Each row of a before or after table is a point. One or more steps were done to the points. Then noise was added and the rows were shuffled. The steps act on how far a point lies along the listed directions, d1 being the first. Name the steps. A step turns or swaps two directions, mirrors them in a line or flattens them onto one, adds a multiple of one to another, or multiplies one. Angles are multiples of 10 degrees, from the lower direction toward the higher: turns from -170 to 170, lines from 10 to 170 but not 90. Use the fewest steps. Two steps may share a direction if one is a turn and the other turns, adds or multiplies; they go together, in the order done. Otherwise the lowest direction goes first.
In the rows, 128 means zero.

Directions:
(1): [125 184]
(2): [ 72 125]
Before (10 x 2):
[[193 172]
 [125 121]
 [117 129]
 [110 115]
 [219 134]
 [160 175]
 [105 121]
 [100 228]
 [165 126]
 [120 124]]
After (10 x 2):
[[140 150]
 [ 92  58]
 [126  29]
 [136 138]
 [ 72  88]
 [ 31 152]
 [127 136]
 [141  94]
 [136 128]
 [131 139]]
Steps: swap d1 and d2

Directions:
(1): [123 150 140 149 100  63  61  84]
(2): [157 115 183 203  86 158 141 132]
(3): [ 52  92  96 157  97 134 103 172]
Before (11 x 8):
[[126 118 154 155  95 116 110 135]
 [133 127 142 152  87 122 104 119]
 [ 97 105 108 143 141 143 134 152]
 [134 104 129 164  97 159 180 169]
 [140 100 158 190 103 170 160 154]
 [132 122 126 142 127 117 143 132]
 [ 79  92 101 135 111 147 136 169]
 [182 148 165 133 152 172 167 116]
 [140 116 118 117 136 172 189 166]
 [184 117 165 116 166 192 198 144]
 [130 106 137 132 109 103  95 113]]
After:
[[ 88  98  79 103 155 164 167 180]
 [ 86 112  98  96 129 112 112 157]
 [ 11  55  83 185  71 156 107 210]
 [241 185 173  74 201 164 193  79]
 [ 89  95  81 125 116 158 179 192]
 [ 96 124  91  93 119 117 109 131]
 [248 149 191  88 193 185 223 107]
 [124 123 119 135 140 118 146 137]
 [150 114 140 146 117 173 184 163]
 [ 61  84 106 176 110 146 115 173]
 [112 104 114 105 118 100  95 123]]
Steps: mirror d1 and d2 in the line at 160 degrees; multiply d3 by 2.5

Directions:
(1): [196 145 146 115  68  82 110 187 132 135  86  85]
(2): [177 102 175 160  82 160 133  67 184 151 168 118]
(3): [147  80 112 139 160 194 136 155  90 141 134  40]
Before, 12 rows:
[[154  82 151 144 138 183 145 128 133 152 172  79]
 [ 97 186 121 144 125 107 116  88 152 118 142 187]
 [ 76 146  74 103 191 131 134 183  61 114  96 146]
 [103 141 109 131 172 141 154 154  79 133 140 131]
 [ 85 167  98 104 137  86 110 202 100 112  93 151]
 [126 167 100 107 118  89 115 159  83 118 104 170]
 [102 152 134  90 108  72 131 140 131 138 109 147]
 [ 94 124 104 120 196 141 126 138  73 107 124 128]
 [103 135  90 107 168 115 135 168  89  98 122 147]
 [152 144 115 130 123 116 110 117 133 120 137 120]
 [109 131 166 175 106 177 131  41 183 147 190 200]
 [194  67 112 141 108 192 141 181 118 159 133   7]]
After:
[[182 122 138 125  95 116 129 151 137 121 130 112]
 [123  49  90 153 169 233 160 125 115 151 170  47]
 [119 198 121 130 104  76 106 131 139 117 115 166]
 [114 136 153 108  93  98 140  98 162 147 140 151]
 [198 128 147 132  78 129 124 161 132 148 106  91]
 [168 141 139 132 109 124 143 168 105 144 131  99]
 [168 145 144 133  78 118 122 100 133 137 145 164]
 [112 100 117 121 174 162 140 165  92 137 143  88]
 [ 68 181  98 109 146  89 110 188  89 111  92 186]
 [138 142 113 134 139 130 116 101 131 120 145 129]
 [155 134 165 144  72 125 117 126 175 142 141 134]
 [178 127 142 125 119 116 111 160 105 130 104  85]]
Steps: multiply d2 by 0.7; turn d1 and d2 by 130 degrees
